Each row of a before or after table is a point. One or more steps were done to the points. Then noise was added and the rows were shuffled. The steps act on columns, c1 being the first. What was done? A step turns or swaps two columns, mirrors them in a line or flattens them onto one, adds a multiple of one to another, or multiplies or shifts one. Angles are multiples of 10 degrees, from the lower column toward the higher: turns from -170 to 170, lines from 10 to 170 but not 90. Use the fewest steps. Two steps may share a column if one is a turn and the other turns, adds or multiplies; they go together, in the order done. Otherwise the lowest column goes first.
(in the rows, 128 means zero)

Before (10 x 2):
[[147 143]
 [119  85]
 [105  96]
 [113 107]
 [159 136]
 [159 142]
 [ 97  89]
 [156 162]
 [117  77]
 [141 137]]
After (10 x 2):
[[117 170]
 [111 174]
 [137 177]
 [120  85]
 [132 168]
 [130 155]
 [118 107]
 [125 115]
 [106  99]
 [107 108]]
Steps: turn c1 and c2 by -150 degrees

Before (12 x 6):
[[139 100  67 101  98 120]
 [ 94 101  98 127 145 109]
 [ 85 126  87 101 129  95]
 [142 166 122 147 127 118]
 [119 112 125  88 145  85]
 [121 163 148 149  86  99]
 [101 112 102 122 112 119]
 [133 153 142 163 118  97]
 [153 203 161 127 112 118]
 [100 105 115 119 112 131]
 [158 162 163 158  90 124]
 [108 104  89 108 124  80]]
After (12 x 6):
[[101 107 110 124 136 120]
 [ 83 127  95 102 131  94]
 [155 150 168 127  55 115]
 [ 97 129 109 129 162 111]
 [119 137 136  87 149  85]
 [143 146 133 145  94 120]
 [108 112  99 106 148  80]
 [160 113 171 154  82 123]
 [133 131 153 161 104  97]
 [100 104 124 119 141 133]
 [121 108 157 149  77  98]
 [139  86  76 100 136 122]]
Steps: turn c2 and c5 by -60 degrees; shift c3 by 10

Before (11 x 12):
[[154 117 158 152 139 116 137  74  95  83 112 168]
 [105  97  99 140 137 102  96 139  85 108 152 115]
 [116 103 153 162 137  85 123 128 127  99 141 141]
 [113 133 119 141 149 112 158  96 135 172 134  90]
 [168 156 182 132 112 100 155  97 114  73 140 124]
 [106  99 129 101 164  90 137 131 112 129 140 127]
 [110 131 153 105 113 116 125 113 141 157  87 115]
 [151 158 194 133 150 127 113 118 110 104 138 166]
 [133 146 215 139 112 138 169  80  99  98 144 147]
 [ 93  91 135 134 185 105 100  82 114 130 124  88]
 [ 62 159 114 106 143 121 143 134 154 143  74 104]]
After (11 x 12):
[[150 158 194 133 149 129 113 117 110 176 138 127]
 [116 104 154 162 137 128 122 127 128 158 141 144]
 [105  98 100 140 136 127  97 140  85 132 151 153]
 [154 116 158 152 139 128 137  74  95 190 112 140]
 [ 93  90 135 133 184 129  99  81 114 106 124 165]
 [106  99 129 100 164 129 137 131 112 134 140 137]
 [113 133 120 141 149 128 158  97 135  75 134 123]
 [134 145 215 139 113 128 170  80  99 159 144 136]
 [168 156 182 132 112 128 155  97 114 158 140 169]
 [110 130 153 105 113 127 125 113 141  96  88 110]
 [ 62 159 114 106 143 127 143 134 153 103  73 136]]
Steps: add -0.3 times c5 to c10; turn c10 and c12 by -130 degrees; multiply c6 by 0

Before (8 x 20):
[[109 148 117 150 142 180 134 161 150 139 150 142 160 110 184  93 104 121
  153 159]
 [ 84 162 171  95 125 174 105  93 145 152 179 108  82  96 158 128 140 108
  143 145]
 [159  87 172 129 140 135 159 157  92 135 117 114 132 134 104 110 112 113
  136 118]
 [145 161 135 167 153 151 150 168 126 111 152 169 125  80 102 154  87 109
   77 112]
 [117 158 137 103 187 180 101 148 142 151 185 111 151 150 179  96 125 121
  114 123]
 [161 130 117 134 154 127 132 172  83  95 132 120 110 143 173  92 127 140
  107 165]
 [101  82 110 130 148 112  92 153 134 143 124 182 133  94 113 126  83 186
  133 139]
 [161 151 115 147 114 122 106 124  84 158 124 146 140 144 153 171 126 152
  103 125]]
After (8 x 20):
[[159 138  87 132 156 128 133 175  82  98 126 121 109 142 175  95 127 139
  104 144]
 [156 120 162 131 140 126 157 155  92 133 140 110 131 129 100 110 112 110
  140 150]
 [161 136 121 151 116 135 109 124  84 161 123 148 141 140 156 169 127 152
  102 118]
 [101 128 111 131 147 142  91 152 132 143 120 180 133  96 105 126  82 187
  134 121]
 [110 138  97 148 140  74 135 160 149 139 147 137 163 110 186  95 101 117
  154 138]
 [144 123 141 165 155  92 151 170 127 118 126 172 127  79 106 154  85 110
   76 123]
 [120 135 138 105 184  49  99 148 145 154 118 113 149 150 183  92 125 123
  116 136]
 [ 84 132 145  96 125  63 102  96 144 152 116 106  85  95 161 129 138 107
  140 169]]
Steps: flatten c2 and c15 onto the line at 80 degrees; turn c3 and c20 by 50 degrees; turn c6 and c11 by 140 degrees

Before (14 x 64):
[[140 134 128 123 114 142 127 115 120 142 109 121 105 138 130 109 138 142
  120 139 134 147  72 119 125  89 140 104 124 117 129 101 120 108  95 113
  129 154 147 131 106 110 194 163 123 123 142 152 131 107 136 136 134 138
  156 135 126 129 135 156 127 160 150 109]
 [136 139 127 133 113 116  95 130  98 119 130 112 129 137 121 156 130 145
  125 193 134 108 142 144 169 113 134 105 164 135 130 119 118 103 115 106
  135   7 145 124 120 126 141 140 129 133 103 124 143 137 147 120 136 125
  124 122 146  47 127 145 123 135  87 138]
 [ 81 142 124  87 122 114 130 131 160 117 132 112 131 145 177 111 132 120
  165 123 131 145 159 138 119 127 135 127 125 144 122 120 123 109 135 130
  139 139 134 124 129 107 150 129 120 118 127 127 138 132 128 139 152 125
  125 125 128 143 143 121 127 144 154 112]
 [129 132 126  81 167 106 138 117 126 144 109 130 125 135 131 109 141 139
  132 116 133 139 134 116 124 160  58 147 128 111 130 117 118 165 142 118
  139 126 146 140 106 134 132 163 120 160 144 128  92 131 142 134 121 131
  116 164 136 105 137 136 126 117 143 148]
 [137 125 128 141 104 107 115 121 155  68 125 128 126 115 127 112 124 124
  134 160 158 123 134 143 135 161 111 113 118 140 126 132 186 160 134 145
  143 149  70 145 112 112 133 157 161 134 127 131 134 115 149 123 147 122
  128 126 122  97 136 152 115 119 156 108]
 [ 66 172 129 139 123 101 139 142 121 136 111 143  56 127 131 152 124 124
  126 121 144 144 141 128 139 122 129 108 124 143 135  85 133 104 128 135
  127 106 148 127 104 134 138 166 127 117 141 131 140 133 106 119 143 155
  123 136 143 131 139  73 108 146 157 130]
 [150 127 125 139 125 102 138 132 150 118 130 114 131 138 126 111 124 129
  139 131 126 148 155 141 121 145 136 111 115 147 137 121 128 167 137 147
  132 126 103 135 113 133 139 133 130 126 140 137 129 137 130 155 152 125
  127 123 139 139 164 161 125 149 125 122]
 [149 135 123 146 112 108 136 118 150 122 125 172 128 127 119 175 147  98
  119 118 128 151 156 134 118 152 144 120 145 147 124 115 124 111 121 100
  108  85 115 132 101 167 132 134 111 121 122 144 124 134 141 163 130 136
  140 123 123 125 137 141 125 113 143 107]
 [149 133 120  94 131 170 131 155 144  61 125 133 115 142 125 119 136  88
  126 128 138 150 134 126 119 155 119 110 163 115 137 129 117  98 107 119
  130 138 135 125 153 129 137 129 112 141  97 138 136 134 127 122 132 133
  160 126 136 141 136 146  85 123 150 106]
 [132 125 151 144 106 119 128 127 143 138 123 143 113 135 131 118 143 142
  120 144 122  77 155 128 124 156  94 113 116 118 148 131 113 102 141 145
  108 152 146 128 101 126 125 140 120 121 136 122 138  85 141 118 126 147
  138 134 125 140 127 142 127 135 141 119]
 [143 127 123 146 108 141 136 116 148 143 106 131 103 142 126 123 125 131
  128 118 131 133 157 143 181 122 126 122 116 111 125 128 133 115 133 146
  133 137 134 124 101 106 125 143 136 125 143 125 123 131 137 125 149 139
  130 124 132 144 162 134  74 130 150 118]
 [134 134 134 142 120 126 117 155 146 120  98 126 127 144 137 111 180 143
  117 196 161  71 149 127 124 143 121 125 115 147 130 123 180  97 110 127
  140 126 100 123 119 114 125 136 116 166 143 126 129 127 122 131 140 189
  115 123 170 129 137 121 123 115 128 151]
 [147 128 131 132 122 120 117 138 121  95 133 138 124  92 140 108 131  51
  125 121 126 136 139 131 134 130 139 163 125 140 122 123 111  98 141 142
  138 133  92 127 112 153 140 137 139 132 145 128 144  88 143 134 152 133
  122 128 145 143 133 155 117 126 109 106]
 [116 142 128  93 118 118 111 156 142 136 110 123 127 145 143 124 129 134
  117 129 126 138 146  93 119 140 136 123 125 137 134  69 114 112 125 138
  132 153 149 124 122 129 144 133 126 129 130 124 123 124 145 132 109 126
  171 130 136 131 177 157 116 151 138 138]]
After (14 x 64):
[[ 82 111 123  85 123 115 131 131 161 117 132 113 130 146 177 110 132 125
  163 125 130 144 160 138 119 128 136 119 124 145 138 121 123 109 135 131
  139 135 136 124 127 107 149 129 119 118 128 128 111 136 130 141 153 126
  124 126 129 143 143 122 125 145 153 112]
 [150 103 122  95 129 170 131 155 145  62 124 132 115 140 126 118 135 160
  126 129 139 150 135 127 120 155 118 110 164 115 100 129 118  96 106 118
  130 123 134 126 151 129 138 128 111 144  98 139 133 133 127 122 131 133
  162 125 136 141 137 146  86 123 150 107]
 [115 118 126  93 117 118 111 156 144 136 110 123 127 144 141 123 129 117
  117 129 125 139 148  94 117 138 135 109 124 138 117  70 113 113 123 138
  133 144 148 126 123 128 143 133 127 129 129 125 140 125 145 133 110 126
  173 130 135 132 177 157 116 152 139 140]
 [148  91 131 132 123 120 118 138 120  96 133 137 124  92 140 110 131 196
  125 121 128 136 138 131 134 130 138 152 124 141 136 122 112  98 142 142
  137 155  92 128 111 150 142 138 138 132 145 129 104  87 142 133 152 133
  123 128 146 144 131 157 117 129 108 106]
 [133 129 135 142 121 126 119 156 148 120  98 124 126 144 136 111 180 112
  119 197 162  72 148 127 125 145 123 129 113 146 121 123 181  97 108 127
  139 126 101 122 119 111 125 136 115 165 143 126 130 126 123 132 140 189
  115 124 173 130 138 121 122 117 127 152]
 [ 66  86 127 140 124  99 139 142 121 134 110 145  55 127 131 153 125 109
  126 121 144 144 140 128 138 123 127 127 125 143 103  85 133 101 129 134
  126  99 149 129 105 135 138 167 126 117 139 130 127 132 107 120 141 154
  124 135 143 130 140  73 109 144 157 131]
 [136 127 126 134 111 117  95 129  98 118 130 112 129 138 121 159 132 107
  125 194 133 108 140 145 168 114 134 189 165 135 114 119 119 105 114 105
  134  20 145 125 121 126 141 138 128 133 104 124 117 138 147 121 136 123
  124 120 148  47 126 145 124 135  87 138]
 [133 136 150 146 107 118 129 126 143 138 123 143 113 135 130 117 143 119
  119 144 123  77 155 128 125 154  94  99 116 116  73 129 113 102 140 143
  109 137 145 128 102 126 124 139 120 120 136 123 150  85 140 117 127 148
  139 134 124 141 128 144 127 135 141 119]
 [141 131 127 123 113 139 128 115 120 143 108 121 105 138 130 109 139 112
  120 139 134 147  73 118 127  89 138  95 124 116 125 101 120 108  96 114
  129 131 147 132 107 111 194 162 122 123 144 152 129 106 136 136 135 138
  156 135 126 129 135 155 127 160 149 108]
 [136 127 128 141 103 106 115 123 154  67 124 130 124 117 127 111 125 133
  134 160 158 121 134 144 134 162 112 103 118 142 132 133 186 159 134 142
  142 135  70 146 112 110 132 155 160 133 127 131 118 115 150 123 146 121
  131 127 120  96 134 152 115 120 158 109]
 [144 131 122 146 108 141 138 116 149 142 105 130 103 142 126 122 125 126
  127 119 131 133 159 144 180 122 125 118 118 113 139 127 131 115 132 145
  131 132 135 124 101 106 125 143 136 124 142 125 127 133 138 126 151 139
  131 125 131 143 163 133  72 129 150 118]
 [147 105 121 146 114 107 135 116 150 123 125 172 126 128 118 174 148 151
  119 119 129 150 156 135 117 151 144 150 144 146 140 115 122 110 119  98
  108  88 115 132 100 167 132 133 113 121 121 144 126 134 141 163 131 136
  143 121 122 126 137 141 126 112 145 109]
 [131 130 126  81 168 107 137 117 126 146 109 128 125 136 131 108 141 117
  134 116 132 138 135 118 124 159  59 144 130 111 140 117 119 164 141 117
  140 138 146 140 108 134 131 164 119 162 144 126 161 131 143 133 121 131
  117 164 134 105 139 135 127 116 143 149]
 [149 130 123 139 127 102 138 131 150 118 131 115 130 138 125 111 123 130
  138 129 126 147 153 140 121 143 135 116 115 146 105 119 128 167 138 148
  133 115 103 135 113 134 137 132 130 126 141 136 141 139 130 155 152 125
  124 121 139 139 164 160 124 148 128 122]]
Steps: turn c2 and c18 by -150 degrees; turn c28 and c38 by 40 degrees; multiply c31 by 3; turn c31 and c49 by 150 degrees
